Rows are points. Each copy is the shape, with its points in the same order, turned, moved and blurred by noise. Some copies are also mirrored. Which?

Shape:
[[ 1.1  1.2]
 [-3.0  2.0]
 [ 2.9  2.6]
 [ 5.3  3.9]
 [ 2.3 -2.3]
 [ 4.8  4.6]
 [-3.6 -1.2]]
Copy 1 (7 x 2):
[[ 0.8  1.2]
 [-1.9 -2.4]
 [ 0.4  3.4]
 [ 0.1  5.8]
 [ 4.7  0.2]
 [ 0.1  5.9]
 [ 0.6 -4.3]]
Copy 1 is: only turned
Copy 2, 7 rows:
[[ 1.8 -1.2]
 [-1.1  2.1]
 [ 4.0 -1.3]
 [ 6.3 -1.8]
 [ 0.5 -4.6]
 [ 6.7 -1.0]
 [-3.8 -0.4]]
Copy 2 is: only turned
Copy 3:
[[-0.7  1.8]
 [-4.9  1.1]
 [ 0.7  3.7]
 [ 2.4  5.8]
 [ 1.5 -1.1]
 [ 1.7  6.2]
 [-4.1 -2.3]]
Copy 3 is: only turned

Shape:
[[ 3.6  0.4]
 [ 1.6  0.8]
 [-1.6 -0.3]
 [-5.9 -7.2]
 [ 1.6 -1.3]
 [ 1.3  1.3]
 [ 4.6  2.0]]
Copy 1 (7 x 2):
[[-3.5 -1.5]
 [-2.0 -0.1]
 [ 1.5  1.0]
 [ 8.8 -2.8]
 [-1.0 -1.4]
 [-2.0  0.9]
 [-5.1 -0.4]]
Copy 1 is: mirrored
Copy 2:
[[ 2.5  2.5]
 [ 0.4  1.5]
 [-1.1 -1.4]
 [ 0.4 -9.5]
 [ 2.2 -0.3]
 [ 0.1  1.5]
 [ 2.0  4.5]]
Copy 2 is: only turned
Copy 3:
[[ 2.3 -4.8]
 [ 1.3 -2.6]
 [ 0.4  0.3]
 [ 4.3  7.5]
 [ 2.8 -1.9]
 [ 0.5 -2.8]
 [ 1.9 -6.1]]
Copy 3 is: mirrored
Copy 4 (7 x 2):
[[-2.7  0.3]
 [-0.6  1.4]
 [ 2.1  1.3]
 [ 8.5 -4.0]
 [-1.0 -0.9]
 [-1.2  2.1]
 [-4.4  1.6]]
Copy 4 is: mirrored

Shape, 9 rows:
[[-3.8  1.5  3.9]
 [-0.5  0.3  1.5]
 [ 0.4  1.3  3.7]
 [-0.9 -2.1  2.8]
 [-2.7 10.3 -0.6]
 [ 0.7 -3.0 -3.9]
 [ 2.7 -0.3 -4.2]
 [ 1.7 -1.8 -3.5]
 [ 2.8  1.2  3.4]]
Copy 1, 9 rows:
[[ 1.8 -2.2  4.2]
 [ 0.2 -2.0  0.6]
 [ 2.8 -4.4  0.1]
 [-0.7 -3.4  1.2]
 [ 9.2  2.7  0.9]
 [-2.6 -0.2 -5.3]
 [ 0.1  0.3 -6.1]
 [-1.5 -0.5 -5.1]
 [ 2.5 -5.1 -1.5]]
Copy 1 is: only turned
Copy 2 (9 x 3):
[[-5.2 -0.5 -0.2]
 [-0.8 -0.9 -0.7]
 [-1.8 -2.0  1.5]
 [-2.0 -3.1 -2.2]
 [-3.0  7.7  4.4]
 [ 3.7 -0.1 -5.1]
 [ 5.0  1.2 -2.0]
 [ 4.1  0.0 -3.4]
 [ 0.1 -3.2  2.4]]
Copy 2 is: only turned
Copy 3, 9 rows:
[[-4.7 -1.2  4.6]
 [-2.4 -1.4  1.0]
 [-2.8  1.0  1.7]
 [-4.9 -1.6 -0.2]
 [ 4.2 -1.3  9.1]
 [-0.6 -5.7 -3.3]
 [ 2.1 -3.9 -2.9]
 [ 0.5 -4.5 -3.2]
 [-1.7  2.2  0.0]]
Copy 3 is: mirrored
Copy 4, 9 rows:
[[-4.6 -2.9  0.7]
 [-1.5 -1.4  1.6]
 [-2.1 -3.0  3.5]
 [-0.4 -3.8 -0.2]
 [-8.3  5.2  4.8]
 [ 3.1  1.7 -1.7]
 [ 2.9  3.5  0.7]
 [ 2.4  2.0  0.1]
 [ 0.3 -3.0  4.7]]
Copy 4 is: only turned
